Every row gives one point. Examples show where two turns around zero, p and q, send a point. Where does a point land after both, in the order given? Backwards means that the second turn is done in reverse. Each puzzle has new turns, and all numbers are rounded.

Turn p:
[-1 16] -> [-14   8]
[ 39 -30] -> [47 15]
[-38  14] -> [-33 -23]
Turn q:
[34  4] -> [-9 33]
[-25 -43] -> [ 46 -18]
[ 9 -3] -> [2 9]
[-18  43] -> [-40 -25]
Where do these land?
q, then p backwards: [13 -3] -> [11  7]
q, then p: [ 0 47] -> [-20 -42]
p, then q backwards: [-13 -43] -> [-39 -22]

Turn p:
[ 20 -19 -27] -> [15 22 28]
[27  8 66] -> [-38 -59  16]
[-18  16 -30] -> [  3  32 -21]
[ -2  -2 -36] -> [13 34  2]
[-26  -3  27] -> [  6 -29 -24]
Turn q:
[-13   4   0] -> [-3 -9 10]
[ 39  37 -16] -> [-42  14 -35]
[-13 -37  -5] -> [ 38 -11   2]
[ -6   3 -43] -> [ -5 -35 -25]
[-7 -7 64] -> [11 41 49]
Where do these land?
q, then p: [-30 -14  25] -> [-17 -35  15]
q, then p: [19  8  6] -> [ -8  12 -16]
p, then q: [ -4  53 -35] -> [-46 -42  11]
q, then p: [ 16 -48   5] -> [-31  21  35]

Turn p:
[ 34 -15  11  28] -> [ 21 -24  11  33]
[-40  44  -4 -22] -> [-50  22   1 -33]
[ 30 -25  28 -38] -> [ 34 -40  -2 -31]
[  5  19 -44  26] -> [-3 40 28 25]
[-29 -23   9   5] -> [ -3   2 -38   4]
Turn q:
[-78  -4 -17  33] -> [ 37  76  -9 -17]
[ -4 -15  -6  -9] -> [-16  10   2   0]
[ 19  -5 -13  31] -> [  4 -13  -2 -36]
[ 8 -9 24  3] -> [ -6 -11 -24   5]
[ 24 -13 -11  -4] -> [-21 -15   8 -12]
[ 29  46  23 -55] -> [  2 -46  25  62]
Where do these land?
q, then p: [ 18  14  12 -53] -> [ -9 -10 -35  46]
q, then p backwards: [ 13  32 -41  -2] -> [ 47  20  -7 -16]
p, then q backwards: [  7 -47 -30 -13] -> [-36  26  11  35]
q, then p: [-38  19  40  24] -> [19 19 53 22]
q, then p: [  0 -39  27  25] -> [  5  50   5 -18]
q, then p: [-1 22 -8 19] -> [ 18 -18  14  -7]

Turn p:
[-19 -58  21  -9   4   9] -> [-42  18 -17  44  -2   1]
[ 13  28   8  30  24 -47] -> [ 18 -12  64  -5  -2   8]
[-14   6  30  40  -1  29] -> [ 25   8  -7  25 -40  24]
[ 26  16  -5 -37   0  31] -> [ -9 -22 -30 -33 -15 -23]
[ 28 -12 -52  35  -6  23] -> [ 27  55  -4 -21  -5 -33]
[ 13  19  25 -26 -39  -6] -> [-19 -19 -14 -34  -1  36]
[-46   0 -27 -34  18 -39] -> [ -2 -29   8  24  65 -13]
Turn q:
[-12   5 -11  50  -1 -32] -> [-21  34 -20 -35   8 -23]
[18  8  9 28 -5 50] -> [-30 -20  -3  36  25 -24]
[-20  -4   0 -27 -26  -1] -> [  8 -14   6 -13   9  36]
[ 17  40 -33  44 -26  22] -> [-23  16  19   2  61 -36]
[ -1 -24 -24 -29  16 -41] -> [ 20  29  20 -18 -39  21]
[-22  -8 -28   8  26  13] -> [ -5  37 -12  23   2  13]
[ -2  31  43 -38  16  34] -> [ 42 -47 -19  36   8   1]
[ 22 -48  42 -36   0 -45] -> [  8 -34  10 -31 -74  13]
Where do these land?
q, then p: [ 18  23  10  10  -4 -18] -> [-25 -10  20  -8  15  -2]
p, then q backwards: [-37 -17  52  -4  14  -6] -> [  0 -34   8 -18   5  55]
p, then q: [-64   1 -42   8  13 -12] -> [ -7  32  -6  19 -30 -62]
q, then p backwards: [ 33 -13  29  -5  22  17] -> [-5  2 22 -5 44 21]
p, then q: [  5  -1   0  57 -39  51] -> [  9 -13  54   6  60 -24]
q, then p: [ 11 -30 -39 -25   1 -19] -> [  3 -22 -24 -13 -31  37]
q, then p backwards: [ 35  37 -10 -41  -8 -13] -> [ -1  41 -23  29  29 -26]
